Each row of a before or after table is a point. One or more steps were done to the points. Then noise was added and the rows were shuffled. The steps act on columns, c1 being the first. Write out the steps. A step turns or swaps two columns, mirrors them in a line or flattens them onto one, adds a multiple of one to another, or multiplies or shifts one. Angles are multiples of 10 degrees, from the lower column toward the higher: turns from -170 to 170, lines from 10 to 170 but not 90. Use the fewest steps. Two steps may share a column if one is a turn and the other turns, adds or multiplies; they go together, in the order done. Otherwise the lowest column goes first.
(in the rows, 100 means zero)

Before (13 x 2):
[[77,101],
[63,158],
[102,57],
[111,85],
[107,84],
[91,65],
[149,141],
[105,121],
[90,110],
[68,165],
[126,73],
[137,128],
[98,127]]
After (13 x 2):
[[83,81],
[115,95],
[85,97],
[80,117],
[87,119],
[31,110],
[135,101],
[135,71],
[31,118],
[103,165],
[122,72],
[116,100],
[103,149]]
Steps: turn c1 and c2 by 50 degrees

Before (12 x 4):
[[102,117,89,104],
[91,75,55,131],
[135,71,50,82],
[134,84,50,57],
[107,142,125,74],
[138,135,77,91],
[54,57,67,116],
[109,121,73,144],
[105,57,126,124],
[57,120,60,125],
[72,119,130,58],
[135,125,73,86]]
After (12 x 4):
[[104,115,119,102],
[138,144,60,96],
[133,128,123,95],
[58,145,110,105],
[140,129,131,98],
[104,82,145,78],
[95,140,66,128],
[109,134,116,145],
[54,124,52,100],
[71,73,123,50],
[105,65,63,127],
[131,145,76,70]]
Steps: add 0.3 times c1 to c4; turn c2 and c3 by 80 degrees

Before (8 x 6):
[[85,48,150,63,87,128],
[87,119,141,116,169,97],
[139,123,75,150,93,75],
[83,114,106,79,107,42],
[82,87,107,138,96,110],
[126,131,98,46,129,125],
[93,34,86,98,142,58],
[65,136,116,145,94,114]]
After (8 x 6):
[[124,55,93,82,72,78],
[82,114,85,51,138,71],
[111,93,108,126,172,108],
[137,137,117,144,110,96],
[95,111,93,84,113,159],
[120,89,111,134,94,96],
[52,127,109,136,102,106],
[93,22,99,95,116,143]]
Steps: turn c1 and c6 by -160 degrees; turn c2 and c5 by 20 degrees; flatten c3 and c4 onto the line at 70 degrees

Before (11 x 8):
[[136,119,131,121,62,86,159,111],
[72,109,80,129,59,119,142,120],
[68,77,71,79,51,121,75,94],
[123,89,99,96,67,92,108,63],
[100,111,11,101,58,126,102,110],
[75,81,120,103,111,160,123,73],
[93,99,108,87,97,112,104,103],
[115,72,64,114,83,103,125,121],
[86,77,133,46,109,90,119,89],
[108,110,118,118,77,139,107,97],
[107,111,98,62,30,133,125,123]]
After (11 x 8):
[[67,77,127,65,52,90,131,94],
[115,71,107,87,83,88,77,121],
[94,99,116,95,97,87,100,103],
[107,111,106,69,30,61,87,123],
[72,109,53,109,58,68,67,120],
[136,119,82,137,62,93,40,112],
[107,111,88,125,77,61,107,97],
[75,81,142,115,111,35,99,73],
[86,78,195,80,109,104,79,89],
[124,90,118,96,68,105,89,63],
[100,110,14,44,58,75,107,110]]
Steps: turn c3 and c4 by 40 degrees; add -1.5 times c2 to c3; turn c6 and c7 by 160 degrees
